Every row gives one point. To make a cloud, some directions were put in groups of two or more. Within a group, all points are equally far from the middle, so they leave a hole (a ring in 2 directions, a hollow ball in 3). The other directions are filled evenly. Then the cloud was stretched, turned, moved and blurred a little. How many holes are there, and how many directions does each take, smallest first?

Cloud, 19 rows:
[42 49 42]
[-12 -42 -44]
[6 71 -38]
[27 -15 -44]
[19 20 53]
[-65 -56 -36]
[3 -4 -67]
[27 46 38]
[41 -28 -22]
[-24 -60 -16]
[5 45 22]
[-21 -17 37]
[39 62 -32]
[25 65 -41]
[28 41 43]
[61 11 -29]
[-38 -53 6]
[19 19 -63]
[84 49 -6]
Holes: 1 (2)

Cloud, 22 rows:
[11 -65 50]
[-59 12 -9]
[25 76 -39]
[27 -19 20]
[-50 1 30]
[-22 -71 68]
[-61 -25 -53]
[8 16 -44]
[36 -7 5]
[-78 -70 55]
[-1 25 62]
[-12 27 64]
[31 -11 62]
[-30 -54 53]
[-37 33 27]
[-59 -25 26]
[-44 -60 74]
[44 11 13]
[12 -39 -9]
[-20 -42 15]
[-29 -27 -15]
[-18 27 9]
Holes: 0

Cloud:
[-67 -44 16 -27]
[47 9 11 -53]
[-36 -65 -36 62]
[-16 -3 18 -6]
[29 3 -13 28]
[29 -14 -108 2]
[-30 -55 -27 54]
[53 -54 -42 -37]
[45 -21 82 -49]
[-53 10 52 29]
[-9 -1 -29 -38]
[77 -9 43 -52]
[47 -51 -48 19]
[8 -27 68 -56]
[37 -45 -17 -14]
[-21 -42 -37 15]
[32 -16 5 32]
[-54 -36 -22 17]
[24 -40 42 -43]
[-67 -68 -9 46]
[37 28 -22 -21]
[-4 -50 47 61]
[56 -63 -45 -22]
[-80 -40 -26 32]
[45 -10 6 -13]
[-11 0 3 35]
[10 -30 -51 -56]
[-32 -1 92 15]
[-59 -14 -18 19]
[-67 13 -9 13]
[57 -81 34 18]
[22 40 6 -17]
Holes: 0

Cloud (30 x 4):
[46 45 -9 30]
[36 46 68 -19]
[23 -49 -7 -22]
[57 -42 -13 34]
[-39 -49 51 -64]
[-13 -41 2 43]
[45 19 58 -34]
[45 0 84 21]
[49 -34 9 -5]
[17 -10 73 18]
[-12 -48 44 -18]
[6 0 56 -3]
[-50 -48 25 -17]
[67 -7 69 -26]
[-15 71 0 51]
[-25 -39 -14 -47]
[23 5 -22 0]
[-28 59 21 1]
[-16 17 -70 17]
[87 35 7 -26]
[-18 7 -14 -78]
[-4 15 -25 -65]
[-38 -72 37 -52]
[60 -24 64 -4]
[33 22 50 40]
[-12 -98 37 -82]
[65 21 70 -17]
[38 38 -41 19]
[17 26 -18 -42]
[-44 12 -15 17]
Holes: 0

Cloud:
[-12 56 -78 -8]
[59 12 -1 -47]
[-58 -23 -6 -41]
[36 -29 75 -51]
[22 -43 -31 84]
[20 91 43 -24]
[-41 -65 -45 8]
[10 72 -6 10]
[-9 -38 69 -5]
[-38 48 17 -47]
[-13 -21 -71 52]
[-31 0 55 -60]
[-46 9 68 -32]
[-42 54 -35 -17]
[25 71 14 -25]
[13 -54 -57 80]
[17 -52 -16 14]
[41 4 -11 -28]
[-32 -41 -8 23]
[13 -31 -19 -16]
[31 -43 12 43]
[-9 -19 -65 -21]
[-37 25 -23 -25]
[49 2 21 -20]
[82 -4 20 3]
[-85 28 -8 -45]
[21 -30 9 -30]
[4 33 -2 69]
[51 64 0 -35]
Holes: 0

Cloud (48 x 6):
[17 14 -11 12 -79 -18]
[-14 -82 19 8 44 32]
[-61 -18 1 3 -37 -51]
[-3 -55 -13 -49 1 69]
[-25 -10 -48 -83 -19 -3]
[7 24 -70 -37 -79 -26]
[19 -3 23 -67 -54 36]
[4 -24 -5 -89 -76 46]
[27 37 -27 37 19 11]
[35 7 -39 8 2 41]
[47 -15 -31 -61 -17 -53]
[6 -49 -56 -80 -16 36]
[-5 -102 -28 -54 -2 32]
[-62 2 36 2 43 43]
[60 -37 -100 0 -25 -42]
[-19 6 21 47 -26 -19]
[-34 37 5 -26 19 -9]
[24 51 -22 47 14 -11]
[-46 42 10 -43 -28 -8]
[16 19 -43 27 26 20]
[-52 16 24 42 -10 31]
[-45 -50 2 67 65 -7]
[-41 44 -8 53 9 -50]
[-15 11 2 29 -22 -58]
[22 -10 -97 8 -22 -45]
[27 16 -32 -12 -97 -2]
[53 -27 -39 60 37 -22]
[31 -90 -13 -50 -45 24]
[13 14 -5 -77 -30 -21]
[40 -57 -66 -48 18 -32]
[-18 -7 25 37 -29 -23]
[31 -37 -30 16 -59 9]
[8 -22 -23 73 39 -11]
[-59 33 -34 37 41 -19]
[-53 -32 -43 -2 -52 22]
[-31 -20 11 -16 -5 71]
[1 -22 -66 22 -15 19]
[-43 -28 25 -51 -5 -28]
[81 -77 -43 -2 -7 12]
[-10 -73 -51 -46 -4 -30]
[-32 53 3 18 17 -7]
[-36 -44 -21 -31 22 -49]
[-18 -66 19 14 65 18]
[-23 -107 -24 -37 1 25]
[61 -35 -56 -21 -87 -27]
[-15 -65 -39 -43 -39 -34]
[36 -61 -56 -99 -41 4]
[25 16 -96 4 -28 -58]
Holes: 2 (2, 3)

Cloud, 57 rows:
[17 -17 40 -3 13 43]
[62 17 40 37 -6 -43]
[-42 15 82 -69 -29 -2]
[-24 -24 64 -40 -6 -11]
[58 4 -55 12 -2 -15]
[1 -16 16 -47 -58 49]
[-22 -16 -12 -46 -82 37]
[3 10 -35 70 -14 -11]
[-16 69 11 35 -23 -13]
[-23 16 76 -40 -25 25]
[28 -52 -18 3 -63 15]
[-11 33 49 -13 64 -23]
[-11 61 44 84 101 -33]
[90 -7 -36 40 26 -14]
[34 41 -34 4 -10 -10]
[-34 29 -1 1 -74 13]
[41 29 -62 -79 -11 6]
[-1 -75 -6 10 -41 -21]
[-25 -12 0 -11 -62 39]
[-46 7 13 -7 -37 54]
[-49 25 -19 80 103 -39]
[-50 34 81 64 -16 -38]
[30 8 6 -46 15 45]
[-95 9 -12 -55 -23 24]
[49 -58 -22 -7 -70 7]
[23 -32 -35 -96 -32 49]
[-89 -11 2 4 15 11]
[3 -60 19 -35 15 -8]
[-53 -1 -7 -71 0 8]
[-37 11 81 10 -19 14]
[10 50 33 52 -6 -29]
[30 51 51 -11 -6 -66]
[-72 9 -13 -62 -1 15]
[8 -8 -33 29 74 -39]
[14 23 18 -28 28 41]
[-35 59 25 43 75 -58]
[5 89 31 2 13 -29]
[27 -30 -25 -72 -22 54]
[-35 -10 12 48 -18 -62]
[42 -48 13 -25 -65 32]
[31 -13 -50 11 -41 -22]
[52 -12 -9 40 -34 -11]
[31 -22 -56 -68 14 16]
[-44 -13 -32 81 -12 -33]
[54 -9 19 -27 -79 -3]
[42 4 25 20 67 25]
[-34 67 4 -56 9 51]
[-2 20 74 -11 -50 -57]
[-12 -13 22 79 -20 17]
[2 -78 3 -3 -42 -22]
[-20 100 36 -3 43 -15]
[24 25 -59 -76 1 19]
[17 22 -17 -93 7 -42]
[54 18 14 57 3 -27]
[-61 43 10 7 -70 23]
[39 23 -28 -16 39 26]
[27 39 37 -101 -7 30]
Holes: 2 (2, 2)

Cloud:
[-26 -79 55 10 -10 14 17 -17]
[-21 -4 -41 -60 -63 15 21 21]
[-33 -4 12 16 -48 -66 10 -22]
[-9 43 -85 -26 -25 0 -2 -3]
[26 1 -12 65 69 -36 -31 60]
[-54 -37 42 12 -26 -41 23 31]
[-108 48 -26 -5 -3 -24 -30 -42]
[-40 -62 -8 -46 2 40 -38 -8]
[-64 8 -25 45 -58 -54 4 -37]
[22 -8 49 -53 -42 64 67 -16]
[100 -71 48 -4 18 -32 -31 49]
[50 23 -20 -38 -9 6 -23 42]
[-11 25 13 20 51 -2 -56 -9]
[-44 -33 62 10 1 -39 -5 -39]
[-14 27 9 -65 0 63 46 -9]
[-16 16 7 -1 20 80 -30 7]
[57 -53 -19 0 55 39 -14 73]
[-61 -4 -36 -1 20 23 3 42]
[-48 -3 -12 -41 -42 71 28 82]
[-48 42 -36 -53 -15 46 38 -48]
[26 21 48 41 -38 -45 13 91]
[5 12 91 39 -94 13 10 28]
[-69 17 -58 7 -17 -54 -18 -43]
[56 0 66 -53 14 -21 -16 33]
[38 17 27 9 -33 48 -4 -8]
[-28 -29 14 20 54 -23 -39 -13]
[50 -12 83 -10 -99 42 51 68]
[-30 9 -13 -31 -78 2 76 37]
[25 -20 83 69 -57 -51 10 28]
[-17 30 2 -47 3 55 62 -25]
[-22 -26 -26 -42 6 64 26 -47]
[63 27 -32 -36 40 25 -41 25]
[-15 -14 45 50 -4 21 4 53]
[-4 58 6 -26 -43 -3 41 43]
[13 -20 2 14 -24 -66 58 31]
[-20 -5 -13 -61 -16 60 54 6]
[11 -34 23 32 -4 -58 -25 -37]
[5 30 12 22 -50 -25 26 -25]
[-57 19 -43 67 0 -58 -26 62]
[3 7 54 -45 -43 22 95 59]
[-1 -22 67 6 -68 98 18 37]
[-13 54 2 5 3 -54 -2 39]
[-31 40 38 -32 13 -5 -27 -38]
[-7 22 77 -39 -115 42 26 51]
[5 34 -12 -40 29 83 47 18]
[9 -15 34 -36 -5 -86 -22 17]
[-2 -71 17 8 -35 -7 23 4]
[25 0 -89 -43 23 10 -8 14]
[30 -7 61 -36 7 49 -16 60]
[-2 -40 1 -76 -23 69 37 29]
[-84 -20 -41 -48 -14 40 -25 -5]
[25 -77 28 -42 40 71 -21 9]
[40 -78 30 6 -23 47 17 13]
[-25 -21 -85 -51 -10 32 -28 40]
[53 -17 1 -20 -8 58 -17 -10]
[-83 52 27 4 -31 12 -13 -16]
[-48 -44 23 1 7 -32 -15 -13]
[-36 -5 -4 12 -27 -86 -48 29]
[-99 22 -55 39 4 -31 -13 -29]
[10 -34 51 21 -11 -92 51 41]
[-50 -3 -51 39 -61 5 19 -29]
[22 17 66 -30 -61 48 63 92]
[-71 -18 38 7 -34 23 26 28]
[-42 -45 44 7 -21 49 42 24]
[-9 -45 18 73 3 -30 -2 18]
[-78 28 -25 -36 8 -9 12 -49]
[-38 -25 4 18 -52 -80 -15 24]
[-59 -10 -28 -43 63 12 -12 -74]
[-37 -29 3 -110 -14 33 21 32]
[-93 50 -12 -55 -23 26 7 -7]
[45 -8 61 15 -78 39 21 22]
[9 4 66 -52 -88 70 -10 29]
[16 18 -15 5 -52 52 -17 48]
[-62 -11 53 5 -13 41 -8 -8]
[27 62 -4 6 -14 1 36 65]
Holes: 1 (4)

Cloud (73 x 8):
[-54 -46 -8 -28 -1 -2 82 37]
[-21 -49 13 -59 -53 38 -26 28]
[-18 -5 -28 9 -50 53 9 -52]
[-18 -52 -63 23 8 27 54 -13]
[38 -11 -17 -47 -44 4 14 -7]
[-34 -4 -23 14 38 32 68 15]
[-34 -16 8 -28 -73 34 -39 -34]
[47 -10 4 69 -8 -44 38 5]
[-19 73 -6 -1 -8 -25 77 -10]
[-15 42 11 -11 30 -50 54 58]
[-54 9 38 17 22 9 -24 -76]
[-9 -20 17 4 57 -16 -6 -25]
[29 -11 92 50 -14 -32 41 46]
[9 52 16 56 -21 -47 9 15]
[-16 -51 7 -11 -12 20 71 68]
[-22 22 -2 -22 -37 51 -67 19]
[-79 -44 -17 17 4 -43 -2 73]
[-37 -73 5 -48 19 31 52 -60]
[-71 -40 -1 -72 -50 40 -24 21]
[26 77 -11 -52 -33 13 86 -58]
[-61 -44 0 1 32 -33 41 -20]
[-23 39 11 -15 -38 44 40 9]
[-75 75 -53 -1 -18 20 36 -58]
[21 0 -8 -18 -33 62 -40 2]
[-59 53 10 -64 -8 11 71 -11]
[-21 61 -30 -23 -2 44 9 13]
[-50 37 10 22 12 -72 52 12]
[-64 -55 57 -24 13 8 -12 -16]
[-84 13 27 -42 44 -19 -16 -44]
[33 -57 21 62 40 -37 31 28]
[-48 14 25 32 4 26 47 5]
[-34 53 15 0 14 -42 43 77]
[-45 15 -27 -25 35 25 -8 17]
[-32 -86 42 53 -32 32 14 4]
[-36 39 45 8 1 -79 49 43]
[28 -14 -16 -50 39 20 9 -1]
[-71 4 -66 -45 16 4 7 -32]
[-43 -24 53 -4 -27 25 -75 -37]
[-93 38 -25 -12 11 -13 -5 60]
[-52 -42 16 22 -76 8 11 -11]
[-17 39 -27 -24 -6 -41 78 5]
[7 -7 47 59 -26 -12 -90 55]
[-13 -82 10 46 32 -2 38 -11]
[-10 25 35 52 -3 -41 58 -16]
[-19 -21 20 5 7 8 -83 64]
[-18 -51 -44 14 -1 44 17 6]
[-119 45 -33 -30 -35 5 44 3]
[-60 -37 -27 47 -41 39 36 52]
[-51 35 26 37 50 -43 -3 25]
[-74 14 -57 -20 -19 66 38 -19]
[-53 -31 24 -23 -39 75 -13 -32]
[9 11 57 41 21 -33 90 18]
[-58 -64 31 14 -19 -62 39 24]
[-72 48 8 -2 -12 19 73 -48]
[-77 -59 -9 -4 -24 -32 45 53]
[-99 9 -20 -16 -42 -25 89 38]
[9 -23 -9 -92 -56 18 47 -37]
[-9 71 -3 -14 -9 -11 93 -27]
[7 58 13 26 2 -57 57 2]
[-22 12 32 -11 17 -71 62 66]
[-70 54 -3 18 -26 30 -22 -46]
[-44 50 -51 -33 11 6 119 -53]
[-63 -5 -24 34 46 -45 89 23]
[-12 -30 90 33 0 -56 6 35]
[-1 0 -51 52 -35 11 79 -24]
[-52 -7 4 48 -53 39 3 4]
[-14 8 -20 24 -8 68 24 -6]
[15 10 40 68 -12 -3 -56 34]
[-60 -7 -65 9 -14 7 29 36]
[-55 4 -3 -55 -3 -36 -38 -51]
[-40 62 -63 -69 8 20 64 -38]
[-3 55 -30 15 -49 -22 42 64]
[-64 7 -33 -5 -12 -24 68 66]
Holes: 1 (4)
